Each row is a point. To make a cloud, some directions were put in groups of two or more. Within a group, all points are equally far from the middle, so they leave a hole (a ring in 2 directions, a hollow ball in 3). The other directions are filled evenly. Then the cloud was stretched, turned, moved and blurred a little. How many holes are there, and how many directions does each take, smallest first?

Cloud:
[[-31.0   6.8  -7.9]
 [ 21.5  -1.5   7.7]
 [-25.2 -15.5 -10.3]
 [-34.2  -9.0  -4.7]
 [  9.1 -22.4  25.5]
 [  3.9  -6.2 -45.6]
 [ -8.6  15.0  18.3]
 [  2.8  25.4  -4.5]
 [-28.0 -27.4   8.1]
 [ -4.2  28.6 -16.4]
 [  8.2 -22.5   8.1]
 [-18.8   9.2 -39.0]
 [ 17.1 -15.0  -9.8]
 [ 16.6   9.9  10.2]
 [  3.6 -22.8  44.4]
 [  4.0 -16.2 -22.3]
 [ -8.4  20.5   5.5]
 [ -4.6  27.4 -14.1]
 [-30.1  -7.3 -13.3]
 [ -2.1  -6.6 -42.7]]
Holes: 1 (2)

Cloud, 22 rows:
[[  7.9 -44.0  16.3]
 [ -4.5   2.8 -22.6]
 [ -3.8 -26.0   1.4]
 [-18.3 -20.6 -31.1]
 [ -8.4 -15.6  44.9]
 [ 18.5 -20.2  -2.0]
 [ -5.4 -29.2  28.3]
 [ -3.4 -40.7  14.2]
 [ 29.9 -17.5   8.5]
 [-14.2  11.6  -3.6]
 [ -4.3  -2.8   1.0]
 [-12.0 -16.4  -9.7]
 [ 13.4 -15.0  26.1]
 [ -7.6   7.9 -30.1]
 [  5.8 -54.5  24.7]
 [ 18.7  -4.9   7.2]
 [-32.8   2.8 -14.2]
 [ 11.7  -4.0   3.3]
 [ -8.5 -21.7  17.2]
 [-21.1 -10.8 -29.7]
 [ -6.3   4.2  29.1]
 [  8.5   8.6  -3.8]]
Holes: 0

Cloud, 30 rows:
[[ 12.1 -24.4 -24.9  16.9]
 [-15.8   0.9  11.1  27.6]
 [  5.7  -4.0 -39.1  -6.9]
 [ 29.0  19.0  -2.8   7.3]
 [-12.4 -20.1  -2.5 -21.9]
 [ 32.3  -6.3  -3.6  11.3]
 [-11.1  -4.6  31.5   1.0]
 [-21.7  22.3  13.4   6.3]
 [-37.7 -27.4  -7.7  -1.8]
 [-49.6   5.4  13.4  -0.1]
 [-29.2  -2.7  15.1  22.2]
 [-18.3 -26.9   1.0 -16.8]
 [-14.7  26.7   9.8   1.5]
 [-35.9 -22.8  -9.1  13.0]
 [-25.5 -18.9  -3.8  24.6]
 [  9.6  30.3 -10.1  -1.2]
 [ 12.8  15.9   0.2  25.4]
 [-18.5   8.1  11.4  23.9]
 [-30.6  11.5 -10.3 -20.6]
 [ -4.6 -26.1 -24.0  -4.4]
 [-49.0  -4.4  -5.5  -5.8]
 [-44.1  11.9   7.4  -0.3]
 [ -4.2  17.2  -1.8 -23.9]
 [ -9.2  27.5   0.8   8.1]
 [-21.5  -9.0  33.3  -2.8]
 [ 10.0 -27.7  -4.0  11.1]
 [ 38.4   5.0 -12.2  12.4]
 [-35.0  13.5  24.0 -14.1]
 [ 20.1  11.6 -31.2  24.8]
 [ 33.5   6.2  -5.1   1.0]]
Holes: 1 (4)

Cloud:
[[ -3.6   3.3 -32.0 -31.8]
 [  0.3  34.6 -27.5  11.5]
 [ 23.9   7.6   8.2  -6.8]
 [  5.6 -38.0   9.0  -5.8]
 [ -0.4   6.5  10.3  12.9]
 [ -2.8 -19.1  -1.7  10.2]
 [ -3.1  -1.0  12.5 -25.9]
 [ 27.7 -11.0 -13.4 -31.7]
 [  0.8  20.6 -18.5 -19.8]
 [ 28.1  37.4   8.9  18.7]
 [ 15.7  11.5  31.4  16.8]
 [  6.7  18.6   5.3   2.5]
 [-19.1 -24.8 -12.2  -2.9]
 [ 15.4 -40.4  -5.5   3.7]
 [ 23.0  34.9   2.5   6.0]
 [ 28.3 -29.8 -10.7  -5.0]
 [ -3.9  25.8 -13.9   1.7]
 [ 30.0  15.0 -20.9   0.7]
 [ 20.2   5.1  -4.1  20.7]
 [-18.7 -32.9 -23.5  -1.1]
 [ 20.5   1.1  13.4  20.3]
 [ 27.9 -10.6 -38.5 -17.6]
 [  8.5  19.3  11.1 -28.9]
 [ 15.6  -5.1 -46.3 -35.1]
 [  1.7  -8.2 -42.8  -4.2]
 [ 20.8  -6.1  -5.8 -13.8]]
Holes: 0

Cloud:
[[ 22.0  14.3  31.5  22.1 -12.4  -1.8]
 [  3.1 -20.1 -35.5  22.0  -0.7  -1.0]
 [-12.8  45.1 -18.8  -0.9 -27.8   5.0]
 [  2.4 -14.9 -18.3  13.3   8.6  -6.9]
 [-15.5  -4.7  -3.4 -18.8 -16.2  -9.9]
 [ 15.0  12.3   8.8  30.8  25.5  -9.1]
 [-11.2   0.7  14.5  17.4  -3.0  13.0]
 [-22.3 -15.6  -1.4  14.6 -17.2  12.5]
 [-26.1  16.8  12.1 -32.7 -27.3 -15.6]
 [  0.9  -0.4   9.0 -23.8 -29.5 -17.9]
 [ 16.7 -35.9 -23.5  15.7  12.6  -9.0]
 [-15.6   9.5  18.0  18.7 -16.0   6.5]
 [  5.7   7.3   9.9  14.7  27.9  -7.7]
 [ -8.4  31.0 -20.2   1.5  14.2 -31.1]
 [ 21.7  -2.9  28.6  19.6  10.2   3.9]
 [ 47.7   6.5 -11.8  11.4   8.3  12.2]
 [  2.9  17.8 -22.9  12.6 -14.4 -25.7]
 [-11.3  21.5  30.8  15.2  -9.9   0.6]
 [ 15.8  18.0   2.2 -34.2 -16.3   7.4]
 [ 44.0  -7.9 -18.6  18.9  12.3  -4.4]
 [ 29.9 -16.9  -8.6  -8.7 -14.6 -39.9]
 [ -7.7  19.2 -37.7  -6.9 -29.2   2.2]
 [-30.6   6.0   4.2  40.7  -2.1  -5.0]
 [  1.9  39.0 -28.6  14.3   0.1 -11.6]
 [-17.3  -9.1 -32.7   4.4  12.8 -14.5]
 [ -4.6  12.0 -23.8  17.8  -1.0  -7.1]
 [-12.4 -33.4  12.3  16.0  35.2 -18.7]
 [ -0.6  18.0 -37.7  -6.8  -9.3   4.8]
 [ -9.7 -31.4  10.5 -16.5 -12.0  13.4]
 [-27.8  10.4  -8.8  39.3  15.3 -21.8]
 [  8.0  24.1 -28.6  -2.3 -28.9  10.6]
 [-21.5  39.1 -14.3 -11.9 -37.7 -14.8]
 [  3.4  14.1  -0.8  28.9 -10.4  -2.0]
 [ 37.3  -4.3 -20.2   0.4 -24.1 -46.5]
 [ 21.7  -5.3 -17.4   7.6 -11.5 -36.9]
 [ 26.6 -31.1   8.2  34.9   8.5 -19.4]
 [-34.2  -1.7  -7.2  -5.1 -11.1  23.5]
 [ -6.6  43.7 -11.8   2.1 -13.3   0.4]
 [-40.7 -10.9   5.3   9.0  -7.8  -4.3]
 [  7.2  27.5  13.1 -25.6 -11.0 -16.2]
 [  1.8  17.5  -0.2  11.6 -26.2   8.3]
 [  5.8 -42.2 -14.4  36.3   1.5  -7.9]
 [-18.2  56.0   2.7 -14.4 -16.9  -6.5]
 [-10.3  17.7  11.0 -12.4  -1.8 -25.0]
 [-26.1   4.1 -35.7   4.8  -3.7  -7.0]
 [  5.9  -2.7   3.2  16.5 -36.2   0.8]
 [ 34.6   1.1  -4.9  -4.4 -23.9 -39.4]
 [-12.5 -12.3 -32.6   2.7   8.8 -20.7]
 [  4.0  35.3  -8.2  38.0   2.6 -10.9]
 [ 32.9   7.7  -3.5  -4.6  13.0   2.2]
 [  8.6  30.4 -10.7  16.4   2.1  24.4]
 [ 39.4  28.4   4.2  20.6   3.7 -33.1]
 [  9.3  -4.2 -18.8  16.8 -16.1  13.8]
 [ 22.7  15.6 -13.8  14.4   8.7  -6.4]
 [ 14.1  37.7 -10.5  25.4 -16.8  13.0]]
Holes: 0

Cloud (55 x 6):
[[ 25.0  -6.7   5.2 -22.8 -46.7  16.8]
 [-11.7  -8.6 -10.3  13.6  23.7 -23.6]
 [ 29.1  -6.3  -6.6 -18.0   0.0 -50.2]
 [ -5.8  10.5  10.4 -42.1  10.3 -10.3]
 [ 17.3 -18.6  15.9 -24.0  10.6 -35.1]
 [  8.2  25.9  -5.1  37.7 -15.9  -5.5]
 [ -3.3  -2.9   1.9  11.0 -48.2 -12.5]
 [ 13.3   2.1 -23.3 -16.2 -35.8 -25.3]
 [ 41.8  -9.3 -17.7   9.4  -6.4 -15.7]
 [  0.0  28.2  18.5   9.4 -18.8  12.3]
 [-20.7   8.9 -11.3  12.4  27.0  11.7]
 [-13.3  -7.0  26.4   3.9 -29.3   7.8]
 [  1.8 -37.6   3.1 -28.4  -5.6  19.6]
 [ -0.7 -28.5  19.1 -14.4 -19.3  30.0]
 [-24.1  -8.1  22.2  -9.7 -14.5  31.2]
 [ 34.1   1.8   3.4  -1.2  21.7 -14.7]
 [-11.3  18.6 -19.5  10.6  -9.7  26.5]
 [ 31.5   5.8  -6.9 -18.3 -18.4  21.3]
 [ 37.0   1.0 -15.7  -1.2 -16.3 -45.4]
 [ -4.7  -4.8   9.4  32.2  16.4  10.7]
 [ -7.4  -6.9  34.2  10.0  -1.6  12.8]
 [ 24.9  -3.5  10.4 -41.0  11.2  10.1]
 [-17.6   0.6  30.8  13.5  -2.2   8.7]
 [ -3.4  -3.2   2.6 -38.9  29.7  20.6]
 [-15.9   2.6 -12.6 -37.6 -16.4  18.2]
 [ 16.8  15.8 -29.8   6.1 -11.2 -25.6]
 [-10.5 -17.7 -10.6  24.2   9.5 -13.5]
 [ 20.8   2.2 -18.7 -12.1   5.1 -47.4]
 [ -5.7  -4.8   9.3 -51.0  10.7  -7.5]
 [  8.0  -5.9  25.3  16.5   3.6  23.0]
 [ 31.2  -8.7   6.0  17.9  13.7 -14.8]
 [  5.3 -40.8  -9.0  -5.5 -14.2   3.2]
 [ -2.4   9.2 -14.5   1.4 -31.5 -28.0]
 [ 23.1 -39.0   4.1 -29.6 -23.6  -0.1]
 [ -6.5  -1.8  -8.7  -1.9  25.1 -36.6]
 [ -3.3 -15.2  -4.2   7.2 -52.4   5.8]
 [ 30.3 -17.8 -14.5  25.3 -29.9  -3.5]
 [ 24.3 -35.3 -12.5 -18.9  -7.5   7.4]
 [-13.1 -15.2  23.7 -31.8  17.7   6.9]
 [-13.8 -23.9   8.7 -21.6   5.7  35.2]
 [  1.1  28.7   6.5 -23.8  12.5   3.2]
 [ 28.5  -9.9  19.1 -27.1   4.0  12.9]
 [ 11.8  24.4 -14.5 -15.3   6.9  13.6]
 [ 36.6   1.1 -16.6  -2.4  12.3 -13.1]
 [ 25.6  23.3  -1.1  -9.8  -5.1  13.7]
 [ -8.8  -7.8  -9.4 -31.2  -0.4 -31.1]
 [ 36.0  -7.9 -23.9   0.2 -35.7  -1.4]
 [ 10.2  16.0  11.6  42.1 -14.8   3.5]
 [  0.9 -16.1  -1.6  39.4 -14.5 -15.7]
 [ -3.3  25.9  11.1 -23.6 -12.4  10.5]
 [-19.5  -3.8 -21.3  17.7 -14.8  -8.2]
 [ 14.9  -7.7  23.0 -20.3  26.8  -3.0]
 [ 18.8  25.9  -6.6   7.1 -13.3  18.0]
 [-10.6   1.5   3.4   5.7  40.7   2.0]
 [ 11.1  33.1   7.4  -7.3  -4.0   6.2]]
Holes: 2 (3, 3)
